Each row is a point. To make a cloud, some directions were put in groups of two or more. Within a group, all points are equally far from the middle, so they leave a hole (a ring in 2 directions, a hollow ball in 3). The other directions are filled evenly. Then the cloud was stretched, turned, moved and blurred a little. Count the holes, and give their numbers of directions, smallest first.
(in the rows, 128 means zero)

Cloud (15 x 2):
[[145 177]
 [157  76]
 [179  95]
 [143 178]
 [126 177]
 [144 177]
 [181 152]
 [187 118]
 [110 170]
 [118  75]
 [176  91]
 [151  73]
 [187 131]
 [162 171]
 [ 90 145]]
Holes: 1 (2)

Cloud, 22 rows:
[[146 153  79]
 [118 112  55]
 [162  94  97]
 [ 74 106  90]
 [143  78  74]
 [146  75  81]
 [144 160 151]
 [161 128 133]
 [ 81 184  93]
 [145 111  65]
 [130 191 113]
 [ 65 146  95]
 [163 108  93]
 [117  84  64]
 [ 74 118 141]
 [116  88  62]
 [136 185 108]
 [117  74  71]
 [ 70 175  98]
 [ 89  84  85]
 [120 199 129]
 [134 166 158]]
Holes: 1 (3)

Cloud:
[[150 149  82 121]
 [183 186 136 134]
 [116 116 170  65]
 [101 121 142 137]
 [171 150 107  66]
 [ 72 144  87 112]
 [174 136  89  57]
 [176 144  98 118]
 [115 117 100 188]
 [189 129  79  70]
 [ 78  91  83 117]
 [180 180 133  66]
 [ 89  56 128 133]
 [184 136 107  54]
 [145 157  75 100]
 [124 130  88 156]
 [175 123  77 155]
 [182 155 112  52]
 [146 105 107 183]
 [172 117  63 124]
 [ 89 147 162  97]
 [148  89 196  96]
 [191 165 125  73]
 [ 83 109  79  53]
 [ 84  89 156 105]
 [142 140 113 188]
 [ 95 120 133  71]]
Holes: 0

Cloud:
[[147 132 102 131  76 102]
 [209 193 130 103 109  63]
 [138  65 149  74 196 145]
 [168  50 107 102 177 147]
 [102 115 174 118 147  72]
 [161  93  87 118 127 177]
 [119  88 113 113  69 104]
 [179 148  93 107 102 161]
 [197 158 126 150 127 126]
 [ 96  48 127 100  70 138]
 [121 148 114 173  76  80]
 [171 155 121 102 159 191]
 [ 74  81 156 136  98 157]
 [172 123  97  75  80  93]
 [141 150 142  50  71  94]
 [114 156  80  98 142 141]
 [179 100  85  79 153  98]
 [244 126 173 139 169 131]
 [180  98 116 105  94 156]
 [107 182 165 122  97 105]
 [163  63 192  87 120 125]
 [126  91 199 104 175 108]
 [143 170 107 152 160 159]
 [109 162 161  83  89 127]
 [147  71 100 128 180 130]
 [178 160 107 131  93 148]
 [133  42 183 104 117 136]
 [188 101 167 149 111 162]
 [218 132 156  79 194 168]
 [109 130 115  62 150 144]
 [162 121  99 158 104 193]
 [176 137 155  77 198 142]
 [177 165 152 143  86 145]
 [125  98 199 157 129 134]
 [136 132 189  62 162 129]
 [168 145 115 165 108  86]
 [199 156 182 122 128  53]
 [189 130 145 130 193 169]
 [189 101 163  51  97 111]
 [ 93  61 141  51 159  88]
 [137  46 125  83 186 171]
 [184 135 170 113 121  59]
 [134 137 112 128 170 151]
 [ 93 164 158  98 120 199]
 [113 163 150 113  79 103]
 [158  88 203  70 152  65]
 [131 155 151  47 155 150]
 [133 114 120 153  85  95]
 [170  73 104 114 114  84]
 [152 141 205 100 121 139]
 [129  51 191  63 135 136]
 [203 147 166 122  99 168]]
Holes: 1 (2)
